Every row gives one point. Examples show where two turns around zero, p and q, send a point. Write where each new point lands after one turn and then the other. Backwards means that the second turn is done in reverse. Each puzzle has new turns, and all numbers are rounded.

Turn p:
-2.2  0.3 => -2.0 -1.0
1.2 2.1 => -0.2  2.4
 5.2 -1.3 => 5.0 1.8
-2.3 -5.7 =>  1.3 -6.0
-1.9  4.5 => -4.1  2.7
Turn q:
-0.4 -1.7 =>  0.2 -1.7
5.2 2.4 => 4.0 4.1
-4.9 -0.7 => -4.3 -2.4
Where do these land?
p, then q:  1.4 -0.6 => 1.3 0.8
p, then q:  1.2 -2.2 =>  2.5 -0.3
p, then q:  3.6 -1.9 => 3.6 1.9
q, then p backwards: -7.7  1.2 => -7.3  2.8
p, then q: 1.5 3.6 => -2.1  3.3

Turn p:
-2.6 -0.3  5.0 => 0.2 0.0 5.6
-1.0 -2.1 -0.7 => -1.6 -1.9  0.0
6.4 2.0 1.2 =>  6.4  0.8 -2.2
-2.8  0.3 -5.5 => -5.0  1.0 -3.5
Turn q:
-2.1  3.1 -3.1 => -3.5  0.8 -3.3
1.1 3.0 0.0 => -0.3  3.0 -1.1
-2.2  1.9  1.1 => -2.7  1.2  1.0
 3.2 -8.0  2.0 =>  6.5 -4.9  3.5
Where do these land?
q, then p:  0.1 -6.8  1.8 =>  3.6 -5.8  1.9
q, then p: -7.1  0.8  0.4 => -5.3 -0.7  4.8
p, then q backwards:  0.0  2.0 -0.1 => 1.1 1.6 0.5
q, then p:  2.2  0.2 -2.3 =>  0.2  0.0 -3.2
p, then q: 4.7 3.8 0.3 =>  2.9  3.5 -3.9

Turn p:
 2.7 -2.1 -0.4  0.5 =>  1.7 -3.0 -0.6 -0.1
-0.4 -1.7 -1.3 -5.6 => -1.3  0.1 -4.1 -4.2
 1.5 -1.3 -1.0  2.1 =>  1.3 -2.1 -0.2  1.8
 2.1  4.5 -2.7  0.9 =>  4.3  3.3 -0.7  1.8
-5.1  4.0  9.1  1.6 => -4.7  3.9  9.4 -1.5
-0.8 -3.4 -3.6  0.4 => -1.3 -2.3 -3.8  2.0
Turn q:
-2.0  2.2 -3.4 -2.0 => -0.5  1.8 -4.4 -1.2
-2.4  1.7  5.0 -3.9 => -4.0  4.2  3.0 -2.5
 3.6 -5.0 -2.8  2.1 =>  4.1 -5.8  0.2 -0.3
 4.5 -0.5  4.3  0.0 => 2.6 0.9 5.6 0.1
-3.7  1.6 -3.1  3.8 => -2.2 -1.1 -4.4  3.9
Where do these land?
p, then q backwards:  2.7  4.9 -1.0 -1.4 =>  4.2  3.2 -0.8 -2.4
q, then p: -2.3  3.6  0.8  2.2 => -0.5  2.2  1.3  4.1
p, then q: -2.9  0.2 -2.8 -1.7 => -0.7  0.7 -4.1  1.1
q, then p:  5.3 -1.1 -1.8  1.2 =>  4.2 -3.8  0.5 -1.3
q, then p: -2.9 -7.6  4.9 -0.2 => -7.9 -3.0  1.7 -4.0

Turn p:
-2.4  2.4  1.0  3.2 => -3.0  2.9 -1.7  1.5
 4.7  0.2  4.3 -1.1 => 1.7 0.1 5.5 2.9
-1.8  1.5 -4.8  1.8 =>  0.8  1.1 -5.4 -0.8
 0.8 -7.7 -3.7 -2.4 =>  1.9 -8.3 -1.1 -2.5
-1.3  3.6  3.1 -1.5 => -1.3  4.1  2.6 -1.1
Turn q:
 0.0 -2.8  2.8  2.1 => -0.4 -1.6  3.0  2.9
 4.5 -3.0 -0.5  3.4 => 4.1 0.8 0.9 4.8
-4.2  2.1 -2.5  0.2 => -3.7  0.1 -3.7 -1.0
-0.4  2.7  0.6  3.8 => -2.5  3.4  0.2  2.1
 0.2  1.0 -0.4 -9.5 =>  2.6 -2.6 -0.4 -8.8
Where do these land?
q, then p backwards:  4.4  5.2  0.5 -1.5 => -0.6  5.8 -0.3 -3.8
p, then q: -0.4 -3.4 -2.1 -0.5 =>  2.2 -3.2 -0.9  0.7
q, then p backwards:  4.4 -0.4 -1.2  3.1 =>  4.0  3.4 -0.5  1.5
p, then q:  1.1 -0.4  1.8 -6.1 =>  1.7 -1.1  5.2 -3.2
p, then q: -2.8  1.1 -1.0  1.2 => -1.1  0.1 -2.9 -1.4
p, then q backwards: 0.9 2.4 4.0 5.2 => -0.5  0.7  1.1  6.9
q, then p: -7.6 -4.6 -2.0 -1.5 => -2.8 -7.3 -3.8 -3.1

Turn p:
-0.3 -0.4  0.4  4.1 -3.6 -1.5 =>  1.3  1.9 -0.8  4.3  1.1  2.6
 3.5  4.2  1.7 -2.2  1.2  0.8 =>  0.8  1.5 -0.3 -2.1 -5.2 -2.3
-3.3  1.5 -1.5 -4.0 -4.4  2.9 => -3.7  1.0 -5.9 -0.7  1.8 -2.2
 1.1 -5.1 -5.5 -5.3  6.2 -6.7 =>  2.0 -8.5  5.7 -0.2  3.2 -7.1
-1.3  3.6 -3.8  5.2  4.7  4.1 => -2.1  6.7  5.7 -3.0  1.9  0.4
 3.1 -1.5  5.0 -0.9  0.1 -0.1 =>  2.6 -2.6 -1.2 -1.1 -3.8  2.6
-4.1  0.7  1.4  2.4 -1.2  0.1 => -3.4  1.1 -0.2  2.1  0.7  2.9
 1.3 -3.0  2.2  0.7 -3.1  0.4 =>  2.6 -1.2 -2.9  0.8  0.4  2.9
Turn q:
 2.5  2.3  1.4 -4.1  4.3  1.7 => -2.1  2.5 -0.8 -1.1 -4.0  4.9
 0.3  1.9  5.0 -1.3 -2.7  2.4 =>  0.7  5.3  1.6 -0.1 -2.7 -2.3
-1.0 -6.2 -7.2  4.3 -3.3 -2.5 =>  4.2 -8.4 -2.2  0.4  4.9 -3.1
 1.4 -1.3 -1.0  1.2  1.3  2.2 =>  1.6 -1.0 -1.0  2.2 -1.0  1.4
-5.5 -2.2 -6.3  2.3 -3.9  1.0 => -0.6 -5.9 -3.3  1.9  2.0 -6.5
-0.2  3.4  3.3 -3.7 -1.4 -3.7 => -2.6  4.1  1.8 -5.0  0.6 -0.5
 2.1  6.0  5.0  0.8  5.2 -2.2 => -3.7  6.2  2.9  0.8  1.7  5.8
 0.7 -0.5 -2.7  0.9 -4.2  0.1 =>  2.5 -0.7 -2.8 -0.7  1.7 -2.9
-0.3 -3.4  2.4 -0.4  4.7  1.2 =>  0.0 -2.0  3.7  1.6 -3.2  3.2
Where do these land?
p, then q: -5.2  1.3 -3.1 -4.6 -0.4  1.1 => -5.4 -4.8  1.9 -1.5  1.5 -0.6
p, then q backwards: -5.4 -0.1  4.2 -5.6 -8.2 -2.6 => -2.9  3.2 -9.7  0.4  3.0  5.5
q, then p:  1.8 -2.7  2.5  1.8  2.0  3.6 =>  3.4  3.2 -1.7  0.6 -1.1  3.3
q, then p: 5.2 0.2 2.7 4.7 3.3 4.0 =>  3.2  7.6  0.5 -1.8 -1.6  3.2
p, then q backwards:  3.1  0.0 -1.1  3.5 -2.8  3.0 =>  5.4  2.0  1.3  1.1 -1.9  0.3
p, then q backwards:  2.6 -1.4 -4.2 -1.1  2.4 -3.8 => -2.4 -4.2  1.5  3.0 -3.6 -0.8
p, then q:  2.3  2.9 -0.1  0.8  3.8 -2.2 =>  1.6  3.8  2.8 -2.0  1.1 -1.9
p, then q: -4.4 -0.3 -0.9  0.6 -0.3 -3.1 => -1.3 -1.9  3.2  3.6  1.2 -0.6
